Each row is a point. Each table stands for the endless flat space through its points: a line for two points, a plane for three, and so on. The two share one point or none. Which?

First (2 x 3)
-13,-2,-2
-4,28,19
Second (2 x 3)
-1,9,2
17,11,14
They share: no point

First (2 x 4)
48,-28,-35,19
57,-21,-42,9
Second (3 x 4)
43,-24,-45,48
13,-68,-12,28
69,-2,-34,14
They share: 39,-35,-28,29

First (3 x 8)
23,-5,17,14,-29,-11,-6,0
19,-65,69,-22,-21,-31,34,-8
8,-20,44,5,-23,-32,-3,9
Second (5 x 8)
17,-51,11,5,-1,-9,4,-50
5,-62,21,31,-50,-4,9,-51
28,-43,0,-14,25,-11,17,-58
36,-37,11,-19,35,-29,29,-25
30,-28,39,-11,-14,-36,24,22
They share: no point

First (3 x 9)
14,-54,-1,-2,-52,2,22,21,36
-4,-72,19,4,-40,14,12,11,36
-25,-57,14,-14,-28,2,-26,-18,12
Second (3 x 9)
32,-84,-33,-11,-22,-28,-19,46,0
-31,-9,0,-41,-52,-25,-31,-38,33
-26,-14,-7,-45,-50,-36,-37,-30,36
They share: -7,-39,-6,-20,-40,-10,-16,-8,12

First (2 x 12)
17,2,5,33,28,2,-51,-18,-45,-5,28,4
7,-43,-5,28,13,-3,-26,22,-20,25,-12,14
Second (3 x 12)
-38,-54,21,59,-12,9,-29,12,-83,1,1,19
28,12,-39,11,24,15,-29,0,-17,1,1,-29
33,7,-25,13,36,-2,-41,2,-6,9,19,-1
They share: no point

First (4 x 14)
13,39,8,36,29,-7,16,12,26,15,-19,18,-10,13
3,33,-12,28,37,-11,8,20,8,15,-21,8,10,31
7,10,-41,-1,57,-19,-31,36,-29,-6,1,8,18,31
-2,47,-6,37,37,-10,15,9,9,6,-21,4,4,31
Second (5 x 14)
36,30,30,20,64,-18,33,7,9,23,12,35,-1,18
-1,40,6,-1,47,-24,-7,68,55,67,0,15,0,-13
-23,8,-30,-15,16,-27,28,39,15,-1,4,-33,39,33
15,-5,-24,14,24,-5,6,28,4,8,-25,13,22,41
-23,39,2,-7,40,-4,-21,95,92,56,-16,12,0,-6
They share: 18,8,-14,14,33,-11,-2,38,15,33,-20,21,12,22

First (5 x 20)
14,-10,-34,-35,-51,-16,-10,37,7,4,-19,-2,-45,10,2,-27,4,11,-28,40
27,-22,-44,-11,-17,53,-31,43,20,43,-23,-12,-16,31,12,-35,11,6,-50,17
50,-28,-29,-3,-50,37,6,45,-19,47,-24,24,28,57,71,-25,20,48,-18,-1
38,-26,-45,-1,-14,73,-30,47,17,55,-24,-6,4,45,29,-33,14,16,-52,7
7,-39,-32,2,32,74,7,32,-3,75,-13,-11,-5,32,20,-82,39,-13,-7,-5
Second (3 x 20)
11,15,-20,-36,-32,8,-16,18,-16,39,-28,8,-36,46,-11,-59,-3,-6,-23,59
17,26,-2,-24,-37,2,4,25,-12,41,-20,12,-19,43,5,-34,15,-21,-43,56
13,15,-16,-31,-34,5,-9,23,-10,36,-24,8,-31,39,-5,-48,4,-10,-32,55
They share: no point

First (5 x 24)
23,31,65,-22,42,20,-22,-50,22,-50,29,11,10,-4,-16,29,52,14,31,-29,65,-15,-26,7
-47,33,21,-42,-53,-36,-47,15,22,-6,33,2,-60,-57,8,58,28,-23,22,23,45,29,31,34
-62,36,-38,-52,-64,-93,-40,20,7,-10,-31,9,-79,-52,-12,38,12,-50,-5,68,17,37,38,32
-6,24,-8,-54,23,-36,0,-41,30,-56,-45,23,11,-4,-71,-12,56,-1,21,17,51,9,-22,-8
-47,39,6,-39,-57,-60,-54,17,7,-5,22,3,-79,-55,21,64,12,-40,4,41,29,30,39,41
Second (2 x 24)
-9,38,-5,-35,-28,-68,-45,-43,16,2,-26,2,-31,-17,-31,30,58,9,-11,18,37,-17,-8,34
-25,34,19,-31,-8,-28,-29,-3,8,-38,2,10,-43,-33,-3,38,18,-31,17,22,37,15,12,18
They share: -21,35,13,-32,-13,-38,-33,-13,10,-28,-5,8,-40,-29,-10,36,28,-21,10,21,37,7,7,22

First (3 x 24)
-4,30,31,-34,-48,18,-24,-11,-18,-11,22,8,30,-20,-26,-41,4,-9,9,-2,21,9,-13,-31
-19,5,51,-1,3,-6,15,-10,-14,20,-5,31,49,-16,-17,-31,9,1,35,-15,26,26,-2,-46
13,49,27,-49,-61,13,-43,14,-16,-13,33,-19,43,-4,-11,-22,10,-4,-13,9,13,-21,-4,-42
Second (2 x 24)
-13,31,38,-25,-29,18,-12,-7,-8,-3,2,22,33,-14,-13,-26,-3,-9,27,5,20,22,0,-35
2,4,41,-16,-26,-15,-6,-7,-32,12,32,-2,54,-20,-34,-50,27,6,-3,-28,26,-8,-21,-47
They share: -8,22,39,-22,-28,7,-10,-7,-16,2,12,14,40,-16,-20,-34,7,-4,17,-6,22,12,-7,-39

First (4 x 24)
-7,18,-54,-5,2,-25,-30,-54,3,-76,42,30,54,-25,20,72,9,46,-5,16,12,55,55,22
40,18,-16,-24,-38,-52,29,-27,-48,29,-14,23,6,-64,38,-11,45,-10,20,-22,-5,31,17,29
26,37,1,-69,-62,-19,6,-19,0,-2,-19,6,-7,-37,46,17,28,39,39,-37,16,26,44,42
31,-8,-44,-19,-12,-49,6,-64,-35,-52,26,26,48,-67,6,32,-7,4,19,18,6,61,29,2
Second (3 x 24)
8,31,-45,-40,-39,-44,-19,-57,21,-24,-37,-12,25,-39,14,41,22,23,4,-10,0,-1,20,23
-29,10,-40,-14,-38,-14,-22,-29,19,-38,-27,-2,64,-17,27,42,15,62,16,-17,14,6,33,14
-32,7,-29,-8,-31,-4,-19,-17,5,-32,-9,16,65,-19,42,33,26,63,20,-18,12,23,40,19
They share: no point

First (4 x 24)
-9,39,96,27,-13,-17,37,-34,34,14,-40,-15,3,21,12,-28,-32,-60,-29,-11,13,29,12,-19
-44,24,7,-4,-3,70,11,-1,21,-50,17,-29,50,36,-15,-8,26,20,-10,5,-2,37,16,-1
-3,53,28,-29,-13,61,55,-2,2,-72,8,15,53,19,-10,-2,12,-8,-19,-7,15,55,-10,-43
-70,-2,34,42,4,28,-24,-18,52,14,-7,-70,20,50,-5,-29,10,6,-10,11,-16,10,42,35
Second (6 x 24)
-26,34,-12,21,-23,61,28,19,41,-50,6,-18,14,49,26,14,0,-10,21,19,9,32,35,-37
-47,-7,66,25,-19,24,-4,-20,3,-16,-16,-47,45,44,-34,-57,-27,0,-44,31,17,7,3,3
-46,-48,57,8,-39,-3,7,-12,5,-20,-38,-29,44,22,-23,-47,-71,40,-25,27,18,-15,-6,-6
-18,27,32,-37,-70,52,50,8,12,-66,4,-21,19,15,14,-23,-9,-6,7,-27,-37,36,42,-49
-47,-33,81,-25,-12,-10,15,-47,16,3,-41,-13,61,-3,-40,-50,-63,61,-34,4,10,9,-23,16
-78,37,-12,35,44,40,28,-12,56,-22,14,-37,63,53,-10,17,9,-4,25,29,39,48,-16,-5
They share: no point

First (5 x 24)
-1,58,16,26,9,-18,14,-9,-4,23,40,51,-2,-15,26,5,58,18,58,-21,-44,-83,12,-71
-43,67,40,47,27,-20,-9,57,-5,45,92,41,-34,55,-14,-17,27,-3,38,-16,-14,-32,9,-6
-2,0,18,35,66,14,16,29,3,3,-28,5,-6,39,96,-53,-45,-33,0,10,-5,-28,-40,22
7,24,73,91,44,-18,-11,6,59,10,62,37,-39,23,25,-43,-21,19,1,-60,-32,-33,17,16
-5,53,57,33,27,-7,6,21,1,25,49,15,-23,-4,36,-16,21,2,-6,-30,5,-46,-2,-14
Second (6 x 24)
-40,18,32,36,24,-37,14,30,2,31,30,-15,-29,-6,74,-12,-30,-2,-3,-16,0,-25,-34,-56
-58,29,74,20,27,15,16,64,43,-40,90,3,-15,26,-3,-44,-25,-9,76,-42,17,-23,-37,-6
48,61,6,82,7,17,-32,6,-17,24,34,35,-43,64,27,-14,33,7,-10,-6,-25,-85,55,36
-85,25,86,-7,68,-10,37,71,36,-10,66,15,5,6,17,-49,-20,-21,68,-36,15,5,-70,-18
-29,42,88,23,45,24,18,53,46,52,98,55,11,-10,25,-58,-26,-48,18,1,-23,-11,-26,-46
-42,13,63,37,4,-25,-11,39,43,59,60,1,1,-50,101,-7,-50,-16,-37,12,-50,-39,-29,-112
They share: -15,41,39,40,38,-6,4,32,2,24,40,23,-21,27,37,-27,4,-8,13,-15,-8,-38,-8,-3

First (5 x 24)
47,-42,-72,-38,-20,-14,16,-48,-48,-22,4,-13,-12,-56,39,49,-45,-14,38,25,33,-3,48,-36
-20,44,-56,-26,0,25,34,-23,-56,0,58,37,74,-22,103,116,-50,27,28,23,19,-58,25,-27
2,8,-20,-42,-44,55,38,-1,-24,-60,38,77,46,34,63,66,-64,-11,-8,-17,11,-12,-13,11
20,16,-22,-1,-44,73,60,16,-51,-20,57,53,32,19,87,89,-29,13,21,37,-2,-24,7,-26
24,-12,-83,-36,3,-24,10,-55,-56,0,18,-18,18,-69,61,75,-44,4,46,34,34,-30,58,-45
Second (6 x 24)
53,-9,-8,-94,-24,37,-47,-35,-41,-49,46,-9,11,25,34,28,-22,6,-28,4,27,15,53,7
39,-15,-104,70,-27,-41,26,28,-7,-42,-37,48,32,-24,61,58,-59,-49,53,74,-19,-21,4,-52
89,-59,6,-86,-14,-1,-85,-29,-79,-77,6,-17,1,53,64,20,18,24,-60,8,39,65,89,13
74,-14,-69,23,-13,-42,8,0,-5,-60,-47,52,20,-8,81,74,-33,-32,19,44,9,14,26,-50
65,-12,-87,-15,-85,49,-10,12,-31,-43,46,3,-18,-19,22,58,-97,-38,18,59,34,-7,-14,2
21,-39,-18,-73,-49,28,-78,-12,-90,-42,59,-6,30,52,34,22,-26,6,-15,33,36,-4,57,12
They share: 26,6,-39,-37,-15,8,-10,-18,-17,-36,21,22,36,6,41,40,-35,-16,13,24,1,-18,34,-24

First (5 x 24)
-70,-40,46,-28,-5,38,-37,-37,73,54,-63,44,52,13,-79,25,-5,-46,41,14,85,-57,7,34
-34,23,16,-20,16,-28,-31,-9,-10,39,-44,38,-38,-9,10,-50,0,12,27,30,6,9,-12,-13
35,-34,-17,59,61,-1,-10,-16,37,-30,-21,38,-32,-65,29,-38,-17,-34,41,-31,-5,33,1,-41
-31,8,41,-6,16,5,-26,-6,31,25,-62,60,2,-1,-39,-8,-16,-18,61,5,63,-16,-32,-13
6,-21,-12,31,63,-31,-13,27,-9,-16,-27,35,-6,-57,16,-47,-28,6,8,33,37,36,14,14
Second (7 x 24)
11,64,28,-83,94,-43,-9,8,46,5,-22,46,-14,-54,9,32,64,-11,24,91,35,-10,43,25
-38,-82,-1,25,-69,37,-30,-32,-51,86,-127,39,9,38,-65,-64,18,17,81,-22,36,-97,16,-6
-11,-30,30,-32,-33,14,-56,-39,-50,51,-70,12,38,13,-61,-36,3,-37,61,35,33,-20,47,-12
-19,-30,-10,-44,39,50,-40,-47,46,31,-18,88,-18,-11,11,-20,11,-45,-15,63,49,0,15,-16
-100,-46,-39,7,37,43,-20,-58,108,32,17,50,-28,-30,37,-59,-43,-33,-48,7,-15,33,-17,2
-37,-41,-12,-59,69,-4,-87,-18,37,2,2,55,-7,-40,-32,-3,-12,-79,-23,94,11,64,-2,30
19,-48,32,-4,56,-32,-69,4,36,26,-67,91,-66,-14,-5,40,48,-13,13,28,77,-35,-27,28
They share: -39,-21,11,-12,15,0,-32,-30,29,38,-39,29,-6,-15,-10,-26,2,-18,20,18,17,-10,14,7

First (6 x 24)
-35,30,32,10,-30,12,31,-5,17,-29,-9,3,-27,8,18,-2,27,5,38,-17,36,-33,-2,41
11,30,51,-15,-54,35,51,-56,52,28,-49,-25,-74,28,3,34,9,-13,18,-19,53,-61,-32,24
1,2,41,-27,-32,47,33,-8,26,20,-41,-29,-76,40,9,18,17,5,24,-47,49,-69,-18,36
-32,23,50,-10,-14,17,31,-3,9,1,-15,-15,-46,40,23,17,26,-3,26,-22,31,-30,-5,43
-55,32,60,-48,-16,24,45,-27,17,37,-5,11,7,60,44,64,25,19,20,-31,16,9,6,75
-47,61,-4,3,-99,28,60,-78,81,-36,-2,80,78,-55,22,28,12,60,59,-20,40,-10,5,66
Second (5 x 24)
-18,15,30,4,-27,29,31,-11,38,16,-31,4,-14,17,17,13,4,26,18,-20,22,-49,13,46
-27,24,-20,10,-7,13,62,-21,31,-6,-10,-39,-13,10,-19,-11,10,56,13,-27,20,-36,27,84
-16,-7,57,-50,-27,53,49,-27,13,27,-32,17,-54,1,9,48,24,29,50,-36,41,-40,-21,49
-34,-4,74,-51,-41,72,22,-38,10,16,-14,44,-37,23,38,51,44,-4,67,-50,53,-46,-32,38
-25,13,124,-19,-67,70,-27,-12,43,30,-31,89,-2,40,84,67,10,-26,42,-19,31,-65,-24,-14
They share: no point

First (7 x 24)
-43,-33,1,-29,7,16,-25,-6,10,68,-4,-3,8,27,65,-58,-4,-9,13,-16,7,-46,11,14
-35,-5,22,-2,25,-11,-20,10,4,-10,-58,45,33,45,18,0,-32,-33,-89,30,48,-62,25,63
-16,-19,-63,-76,26,72,-19,-9,1,62,24,-44,-69,-49,73,-17,-71,20,29,-46,3,-53,-49,-38
-28,29,-5,-4,22,24,-13,-14,-46,14,-59,9,8,9,20,28,-17,-31,-65,-16,20,-31,23,14
-34,7,51,39,25,-61,-4,35,-43,1,-74,51,70,75,9,26,-2,-72,-99,43,11,-59,52,93
-47,1,25,8,28,-34,-14,17,-17,-15,-100,41,45,53,9,14,-11,-29,-113,17,33,-55,39,60
26,43,111,61,-25,-19,-54,-9,-15,55,2,53,84,83,33,-20,40,-96,-43,29,19,5,74,79
Second (5 x 24)
-61,15,44,-31,43,70,-42,-49,-54,50,-86,46,0,3,33,-38,-10,-51,-37,-3,2,-29,3,1
-25,-32,3,10,36,57,-33,12,-19,37,-49,25,20,1,49,-30,-25,-39,-41,-68,26,1,41,7
0,-52,-35,25,22,-15,-8,59,21,-6,30,-7,48,13,43,14,-13,-27,-37,-40,56,-7,65,46
-19,-21,-1,11,19,21,-19,15,-7,31,-23,17,29,21,46,-15,-20,-37,-42,-36,27,-20,37,27
-44,-2,26,-9,32,56,-29,-23,-36,53,-69,40,15,13,46,-37,-19,-51,-46,-31,3,-22,13,6
They share: -28,3,14,-4,13,13,-21,-7,-15,32,-26,19,21,30,36,-11,-13,-36,-37,3,23,-41,24,34

First (2 x 24)
10,45,5,-19,55,-13,-21,17,-23,13,-1,-29,-20,-29,39,31,25,8,-10,19,42,-20,-9,10
2,36,2,-8,48,-9,-31,8,-32,17,5,-21,-10,-29,29,35,31,4,-3,28,35,-14,-13,21
Second (5 x 24)
-9,41,21,-22,50,-2,-63,-1,-71,12,31,-8,-2,-32,15,44,14,0,-17,19,56,-50,-9,1
-12,0,-29,9,64,-37,-4,16,-37,-18,6,13,-22,3,-3,37,63,7,12,82,-6,15,-60,60
-17,7,14,16,50,-30,19,8,-24,23,38,21,-20,-35,25,52,80,-42,3,73,3,16,-67,27
-39,1,15,22,56,-32,31,13,-17,8,57,28,-20,-26,33,68,74,-32,-15,83,4,0,-65,19
40,51,-3,-2,25,3,-74,-11,-63,71,-35,-31,3,-74,-6,4,54,-26,52,9,27,29,-23,48
They share: no point

First (7 x 24)
-24,39,-36,5,-14,-10,-71,-1,41,0,54,-47,22,10,-71,25,-44,-12,-49,-29,18,-5,-56,-43
36,15,5,-41,14,-78,-41,28,-4,10,59,-48,-6,58,-44,-4,-48,16,-84,-95,40,8,-56,17
32,8,-7,-10,-28,-65,-72,13,-7,-1,63,-9,42,35,-34,-9,-53,42,-32,-71,-3,4,-27,-20
-42,31,-15,3,-26,6,-23,30,48,0,43,-12,-32,8,-94,54,-52,-36,-44,-39,-8,4,-74,-27
71,-14,42,-38,2,-41,-5,49,-19,46,11,-5,-64,12,-21,-6,19,4,-3,-48,-7,-13,-25,68
-5,34,-10,-3,-61,2,-34,34,35,0,46,9,27,-6,-111,-2,-97,-1,-19,-53,-7,27,-34,-27
94,13,16,-21,24,-43,-70,-6,-14,57,2,-43,18,-18,23,-39,42,27,27,8,14,-38,15,51
Second (5 x 24)
-18,-39,19,-22,49,13,-4,-7,-2,-9,8,-5,21,39,-28,-6,24,-26,33,-9,-5,-28,-18,19
-25,6,11,-58,31,-22,21,-6,32,0,8,2,15,76,0,18,19,-1,0,-12,37,-11,-9,-34
14,14,25,-13,6,-21,-33,-11,-20,31,16,-35,-14,38,-46,26,-22,-35,-25,-23,6,-50,-59,19
28,44,9,-27,-25,-36,-22,19,62,9,2,-23,-9,68,-25,43,16,42,-53,-66,64,9,-42,16
34,-31,-3,-12,38,-36,-49,37,-10,15,50,-11,-12,-31,-13,-29,10,3,19,-24,-41,-3,-9,28
They share: 32,12,8,-17,5,-40,-41,19,5,25,30,-25,-18,15,-26,11,-5,3,-23,-37,3,-15,-37,19

First (5 x 24)
-12,-45,15,22,-15,-65,30,54,-15,15,30,37,-36,32,61,20,25,1,18,3,58,-29,-27,40
-35,25,-58,-29,-20,37,29,17,-75,11,-59,5,-20,29,-15,49,10,-29,10,41,23,25,-93,-37
-22,-10,-4,25,4,-5,43,36,-41,21,-5,33,-13,-1,22,25,25,-19,2,14,51,-5,-65,22
5,-7,-22,18,-25,35,28,-7,-9,59,-1,13,21,-60,31,-19,76,-59,25,-11,52,-3,-39,-30
-29,-3,-44,-32,-39,-25,14,43,-65,-5,-39,5,-51,82,15,59,-6,1,17,41,26,1,-67,-12
Second (3 x 24)
-32,-24,-71,-12,-14,-48,1,33,-40,5,3,17,-16,13,43,33,9,-37,35,37,30,5,-71,-16
-4,-14,17,-58,-50,28,47,-27,0,39,21,35,-10,1,15,-7,35,-17,33,5,62,1,23,-26
-20,-18,-20,-39,-41,-6,22,-6,-13,23,15,32,-7,10,22,18,12,-28,38,28,54,8,-14,-13
They share: no point

First (7 x 24)
0,54,32,-31,-7,-56,-29,14,7,-32,-37,-23,-5,14,-60,59,-15,84,30,-41,-77,-35,66,-21
28,47,8,-24,48,-23,-72,58,58,35,-40,40,-20,-42,-53,79,-25,-9,5,-47,-55,-65,44,1
1,-26,-71,-52,54,5,31,-24,-25,21,-13,-17,34,-34,-11,5,11,18,-24,13,48,18,25,-30
51,-58,-56,-20,15,2,38,9,-40,31,-36,-15,17,8,-57,-10,35,56,25,24,7,-33,-14,39
68,11,-13,-58,26,-50,21,20,13,55,-29,33,21,39,-7,48,-23,16,-44,-28,36,-47,-16,18
97,19,0,-42,4,-47,3,41,43,76,-61,76,-6,70,-18,64,-19,20,-29,-41,-6,-82,-21,60
-28,4,-36,-70,53,29,1,-54,0,-10,-70,8,-31,-19,-38,6,25,59,19,-17,-27,4,83,-64
Second (7 x 24)
-3,-8,52,-47,121,-30,-25,-49,-13,-20,-67,-69,24,3,-61,68,-20,19,-42,-76,-35,-101,-8,28
-31,34,15,-84,40,-81,-11,-2,44,17,-3,-8,9,-55,28,40,-34,29,31,-14,-43,-61,-23,31
52,15,-17,3,59,-29,6,-17,-17,26,-74,-3,5,50,-82,31,-14,31,-41,-55,1,-54,58,-49
52,-17,-33,-14,43,-39,16,-12,-13,-4,-92,-24,13,4,-41,38,-5,71,-9,-30,-1,7,17,-20
-6,25,-25,-56,33,-51,-2,21,42,4,10,-1,19,-35,6,66,5,18,23,-45,-12,-39,3,-4
-1,-20,29,-85,51,-43,-16,-24,-22,-13,-87,-55,12,-42,-6,0,-57,59,8,-20,-45,-35,-36,47
-38,-6,-11,-98,26,-62,-9,12,29,-16,-13,-22,13,-88,54,14,-27,30,51,-35,-32,-28,-50,40
They share: no point

First (5 x 24)
-38,63,36,37,48,45,63,-22,43,5,-28,-29,-29,-26,-6,-3,11,-7,31,6,16,43,68,9
-56,56,41,28,17,40,65,-45,92,0,-24,-19,-21,-3,22,-4,-29,9,44,-4,29,16,94,-22
-12,28,54,32,-1,48,34,16,6,-36,-69,3,7,-56,-55,1,-16,-2,5,-21,48,58,33,44
-24,20,16,30,15,30,22,-46,76,16,-11,-9,23,-10,9,-3,-12,38,25,-35,30,14,45,-32
-34,67,38,19,12,59,75,-12,41,-11,-38,7,3,-36,-14,-19,-17,9,31,-4,46,35,56,1
Second (5 x 24)
9,52,10,1,47,22,6,-20,20,-3,45,-7,-8,-58,-28,-41,35,15,23,-22,34,79,12,22
-24,14,2,73,36,57,63,-26,52,46,-82,-7,59,5,2,32,-8,42,16,-36,22,-20,41,-53
-11,35,22,27,33,43,30,-18,30,16,9,-14,11,-29,-11,-21,25,19,19,-31,32,54,23,9
-26,22,40,36,17,32,26,-60,15,42,-5,-17,-8,-13,17,-31,0,0,-17,-17,-11,24,32,-33
16,56,-2,-6,53,2,-10,-46,13,0,39,1,-16,-71,-29,-45,24,14,9,-5,11,62,8,-7
They share: -10,34,10,32,37,40,30,-26,35,20,-13,-9,22,-31,-13,-9,18,28,17,-25,25,34,22,-11

First (4 x 24)
63,19,30,23,47,-67,26,-59,0,-30,21,-24,-6,-75,-7,58,-13,-56,20,-13,-51,22,24,-60
25,85,-18,28,-6,27,29,-37,-19,-67,-3,-77,43,-2,-66,17,-19,22,-59,-17,-8,-50,-28,-38
25,42,-13,47,-25,-9,62,1,16,-9,-6,-23,9,-9,-69,32,-19,32,-88,-48,-59,-82,-18,2
57,26,25,37,24,-46,29,-49,-2,-19,6,-21,-5,-56,-19,55,-4,-30,-8,-12,-60,-9,11,-43
Second (5 x 24)
68,58,-9,5,20,-30,31,3,-8,-41,-1,-74,-6,-52,-77,55,-49,-1,-26,-45,-57,-63,24,-28
25,29,38,24,34,-23,16,-62,25,-50,11,1,62,-13,-12,36,0,-3,-54,1,-51,10,26,9
60,85,41,26,22,-13,57,-26,-35,-8,59,-63,2,-7,-52,66,-23,-33,-60,-32,-54,-39,9,-48
28,47,-29,16,18,-27,35,-8,-5,-30,-11,-51,-4,-57,-50,20,-39,1,-8,-42,-44,-37,11,-32
111,59,16,6,14,-41,38,0,-5,-52,19,-89,-10,-47,-98,94,-50,-15,-46,-47,-59,-80,18,-41
They share: 41,40,3,27,16,-32,41,-33,4,-35,12,-37,11,-40,-41,39,-22,-14,-30,-30,-40,-23,1,-37

First (3 x 24)
35,-24,-21,-38,19,-24,-18,4,13,14,9,9,-23,6,5,-38,-20,-22,-19,9,29,8,9,-12
15,-26,-35,16,37,23,16,24,-7,0,-25,34,3,37,18,-47,1,-77,-3,-5,-15,-2,12,-37
5,0,-43,-36,33,-13,4,24,3,32,-13,4,-15,-1,34,-65,-17,-27,-31,-23,17,-22,18,-7
Second (2 x 24)
21,-20,-11,-13,29,-4,-2,6,7,8,-5,16,-10,19,17,-54,-1,-33,-11,1,36,7,12,-33
11,-4,1,-11,51,14,16,6,11,18,-1,10,6,23,29,-70,15,-17,9,-5,58,19,28,-41
They share: no point
